Each wall is flat, endless, passes through zero and stands at right angles to its row. A trip goes straight from one point to another. List the walls that it crosses, first one first.
(in the rows, 128 means zero)

Walls:
(1): [156 149 122]
(2): [ 88 129 154]
(3): [172 136 105]
(4): [ 99 122 126]
(5): [113 142 114]
(6): [164 157 181]
(7): [131 203 114]
Trips:
[ 98 172 116] to [158 195 126] -> 6, 3, 4, 2
[ 61 149 103] to [ 96 153  92] -> none
[121 152  92] to [ 96 160 167] -> 2, 3, 6, 1
[147 165 141] to [113 163 159] -> 2, 3, 4

Walls:
(1): [130 131 116 102 115 131 118 134 153 131 103 145]
(2): [129 117  97 213 127 126 144 148 109 120 164 138]
(3): [134 143 118 128  99 121 143  86 146 139  98 144]
(4): [137 138 110 127 135 160 155  87 122 100  53 105]
(5): [ 77 121 109 141 171 106 141 105 111  80  63 203]
(6): [114 105 117 218 150 127 149  81 118 144 134 114]
(7): [213 130 131 122 132 118 146 102 149 133 126 168]
Trips:
[171 159 134 160 122 104 128 117 196 118 127 115] to [101 123  88  83 113 138 131  92 170 129 140 101] -> 2, 6, 7
[157  86 110 153 176 148 101 169 158 171 132 104] to [104 123 162 192 105  99 157 136 109 131  97 133] -> 7, 5, 3, 4
[163  88  74 136  85 157 117 174 142 184 118 130] to [134 151 135  77 143 122 123 165 128 175 162 135] -> 3, 2

Walls:
(1): [105 127 131 110 144 140  80 145 150 189 150 156 156 146 177  90  65 160
 114 110  82  69 137 152 133 190 122 132 141 162 197 139 134 191  77 115
 110 162 104 131 113 154 126 130 155 168  93 138]
(2): [128 132 169  94 108 166 137 152 189 137  93 138 178 144 152 158 114 117
 139 106 179 114 111  99 103 112 130 129 136 139 125 100 185 147 119 134
 101  81 105 151  41 108 109 111 105 106 138 138]
(3): [119 162 121 100 140 118 119 159 150  98 113 124 106 123 174 135  86 156
 153 131 157 159 137 136 108  92 181 143 126 132 177 121 164 150 148 112
 129 140 120 144 107 138 144 118 146  75 132 123]
(4): [126  79 143 119 124 106  99 107  92 157 104 129 167 144 154 132  74 165
 152 156 150 131 136 144 130 181 144  95 110  87 123 126 102 131 146 101
 148 134 103 109  79 163 142 143 161 147 133 131]
(5): [139  90 179 128 129 127 124  74 155 129 139 108 141 121 146  69 102 130
 177 127 106  95 146 113 108 131  91 100 119 159 168 109 153  97 104 160
 126 112 100 152 140 168 129 155 160 125 103 148]
Trips:
[153 161 135 104 133 149 150 120 145 112  66 127 140 114  89  80 119 100
  99 114 106 104 114 135 105 102  81 123 173 121 126  92 176 101 136 122
 121  98 149 123 156 107  70 108 157 146  90 146] to [121 101 103  37 144 104 144  86 151 138 103 178 126 131 116 102 143  67
  96 152 126 136 119 132 168 170 117 114  55 136 122 142 131 146 128 135
 162 107 141 113 129 208 139 141 180 178 128 142] -> 1, 2, 4
[114  71 119 123 115 151 123 109 110 129 118 158  85 137 138 185  85 153
 104 123 123 122 152 149 119 137 115 154 114 143 107 198 122 133 192 182
 141 113 152 140 157 140 118 108 120 122 169 112] to [143 214 182 133 145 116 154 127 171 154 198 143 166  94  90 125 101 159
 169 123 117 116 153 127 158 137 116 149  95 126 106 135  83 170 130  89
 151 137 139 104  89 103 119 104 142 129 150 127] -> 1, 2
[133 121 127 152 165 116 131 146 142 214 142  88 144  98 130 121 150 155
 146 115 156 171 123  76 142 151 131 110 159  88 165 113 127 125  91 181
 181 161  68 130 107 105 119 106 168 124  66  80] to [120 140 160 150 142 157  73  74 125  96 125 167 142 135 120  94 115 106
 180 112 161 124 130 122 109 139  84 163 140 108 131 133 123 150  98  64
 130  85  77 134  85 118 138 110  66  38 135  86] -> 1
[137 122 182 160 158 133 160 131 119  41 141  91  99 149 136 100 126 169
 175  51  93 117 118 153 179 123  97 200 113 178 158 110 121 128 114 124
 101 101 136  91 165 173 149 189 121 110 123 158] to [146 106 157 180 117 139 108 173 104  76 133 113 109 104 132 143 165 132
 110 126 125 122 168 144 135 135 185  51 146 136 172 132 128  49 126  92
 161  80 139 156  83 158 190 147 162 129 116 114] -> 1, 4
[ 94 129 177 134  76 105 116 145 169 157 129 132  75  69 102 134 159 116
 105 140 149 183 145 134 177 112 107 173  96 119 157 154 124 155 161 126
 123 124  98 165 125 106 128 110 114 128 117 143] to [149 133 127 115  82 104 113 110 114 174  97 104  88 151  74 157 156 171
  93 100 135 159 112 120  84 153 110 107  66 163 111 116 118 142 140  69
 106 143 109  81 159 119 146 133 127  77 131 151] -> 2, 3, 4
